Every row gives one point. The points of each table are mixes of a few directions, plus a little noise. How many directions does each table use, and how many do they share? Where both have some left over, give the other angles between the two spaces (their principal angles), to ten degrees, smallest first.

First:
-0.5  0.6  -0.2
-3.7  3.9  -1.6
3.7  -3.9  1.6
5.0  -5.2  2.0
-4.5  4.7  -2.0
Second, 4 rows:
-1.7  3.5  0.7
3.2  -1.0  3.1
-0.6  -6.5  -5.7
-0.9  4.0  1.9
Directions: first 1, second 2, shared 1

First (7 x 6):
0.7  4.6  -0.8  -1.3  3.2  -0.3
0.0  0.2  -1.3  1.9  0.8  6.0
-4.9  -1.7  -5.0  3.7  -0.7  0.4
-2.1  -2.8  -2.0  2.8  -1.4  3.0
1.6  1.9  1.2  -1.4  1.2  -0.2
-2.3  1.5  -2.5  0.3  0.9  -3.4
6.9  -3.6  10.3  -5.9  -4.1  -5.6
Second, 6 rows:
0.3  -0.9  4.4  1.2  1.7  1.2
2.2  -4.3  0.0  -1.8  -2.4  -3.6
-1.1  -1.6  3.4  -3.3  3.7  3.2
-0.9  6.7  -0.7  10.1  2.3  2.0
-1.7  3.7  -2.5  -3.8  -5.7  -0.3
1.2  -3.6  -4.5  -2.5  0.4  -2.5
Directions: first 3, second 4, shared 1; angles 50, 80

First:
-0.9  -0.3  -0.2  5.9  2.6  5.1  1.3  -6.1  3.9
-1.0  -5.6  -2.1  -0.6  3.5  -6.1  -0.2  -0.9  -3.2
-2.3  5.8  3.2  -5.8  1.9  5.0  -0.2  0.0  -1.6
1.6  0.6  -0.3  -4.1  -2.0  -4.9  -0.9  4.0  -3.9
0.9  -4.5  -0.5  3.7  3.1  -0.4  2.2  -5.2  -2.4
-3.5  3.4  0.7  -1.4  3.3  3.9  -0.9  -1.9  2.5
1.1  -0.8  2.1  -1.1  -7.4  2.7  0.2  6.9  2.8
4.2  1.4  -3.0  3.4  -5.1  -5.3  -1.4  3.1  1.9
Second (7 x 9):
-9.5  3.6  -1.5  -1.4  2.1  -3.6  7.9  2.2  -0.8
2.5  1.8  -0.9  -0.5  2.2  1.7  -0.6  1.1  -0.3
4.3  2.4  2.8  1.1  4.6  2.1  0.6  2.0  0.0
3.1  -6.6  3.4  -1.6  -3.5  -0.4  -1.7  -5.1  -0.6
-4.8  3.1  -4.9  1.1  0.8  4.6  -4.4  1.1  -3.9
0.4  1.8  1.2  4.6  -0.5  0.5  -2.5  2.4  2.1
3.9  -6.2  -0.2  -3.4  -6.0  -5.0  0.6  -3.6  3.5
Directions: first 5, second 5, shared 1; angles 50, 60, 70, 90
